Rows are points. Examples show where two turns around zero, p and q, send a point. Where does a point land after both, in the order given? Backwards means that the second turn is done in reverse. Each puzzle has new turns, and all numbers are rounded.
In the rows, zero is written as 128.

Turn p:
[138 129 169] -> [126 170 126]
[115 118 122] -> [115 118 134]
[162 107 133] -> [151 143 158]
[ 98 158  88] -> [122  81  94]
Turn q:
[111 148 131] -> [149 140 117]
[161 141 132] -> [118 102 106]
[128  90 138] -> [118 119 165]
[133  92 149] -> [124 108 164]
[107 168  89] -> [131 172  88]
Where do these land?
p, then q: [111 118 143] -> [147 144 129]
p, then q backwards: [108 126  97] -> [161 122 144]
q, then p: [136 157 191] -> [163 134 188]
q, then p backwards: [148 114 116] -> [103 118 128]
p, then q: [136 125  92] -> [110 108 153]

Turn p:
[152  91 118 124] -> [131 133  84 121]
[120 137 141 112] -> [113 117 137 141]
[103 145  96 110] -> [112 165 147 145]
[128 165 111 118] -> [105 145 156 117]
[137 102 174 177] -> [179  79 116 117]
Turn q:
[160 140 129 135] -> [147 126 108 149]
[151 121 123 108] -> [115 122 103 140]
[ 47 150 121 126] -> [125 153 167  58]
[127 117 108 144] -> [122 148 139 143]
[155 112 158 126] -> [130  91 122 151]
Where do these land?
q, then p: [ 81 143 126  89] -> [ 81 136 127 169]
q, then p: [142 117  87 112] -> [137 156 166 131]
p, then q: [145 156 117 148] -> [121 102 107 107]
p, then q: [163 105 105 163] -> [113 143  73 127]
p, then q backwards: [103 113 148 101] -> [162 100 131 134]
p, then q: [151 120 152 132] -> [ 95 131 127 138]
q, then p: [111 143 161 151] -> [114  97  98 119]

Turn p:
[100 170 101 153 124 145] -> [132 115 129 101 180 103]
[129 137 131 136 171 134] -> [ 99 145 110 121 146 143]
[142 139  91 114 111 136] -> [168 113 117 125 143 137]
[115 124 156 142 101 163] -> [124 123 163  90 111 117]
[107 132 129 152 153 128] -> [102 143 119 119 145 110]
[146  99  86 111 100 120] -> [184 126 107 141 109 125]
[159 132 153 132 161  82] -> [100 156 132 179 133 152]
[125  92 177  85 103 117] -> [115 102 148 147  60 135]
Turn q:
[140 106 134 114 109 107] -> [107 142 135 158 130 135]
[138 105 156 124 127 129] -> [135 154 127 150 139 119]
[123 173 140 112 129 123] -> [130  96 130 118 164 131]
[141 147 161 120 186 114] -> [178 105 158 145 150 103]
[123 113 149 136 116 137] -> [128 149 109 135 134 118]
[146 101  46 162 116 160] -> [100 155 144  76  55 142]
[149 109 156 114 121 141] -> [133 164 135 141 150 127]
[ 99 115  95 112 133 133] -> [135 119 116 125 100 165]
[ 92 182 114 158 114 109] -> [105  69  98 102 129 112]
Where do these land?
q, then p: [154 152 164 120 107 160] -> [ 88 119  98 141 152 155]
p, then q: [159 160 144 143 143  94] -> [163 119 110 104 130  88]
q, then p: [131 123 130 167 164 145] -> [151 120 144 173 122 143]
p, then q backwards: [ 99 116 118 100 144 100] -> [ 94 124 138 149 114  96]
p, then q backwards: [ 71 119 124 111  70 134] -> [124 164 119 181 175 102]
p, then q: [133 110  95 115 148 108] -> [109 119 144 100  98 126]
q, then p: [137 113 153 131  90 152] -> [114 109 111 129 174 127]
p, then q: [140 131  96 136 159 132] -> [141 109 151  99 115 140]
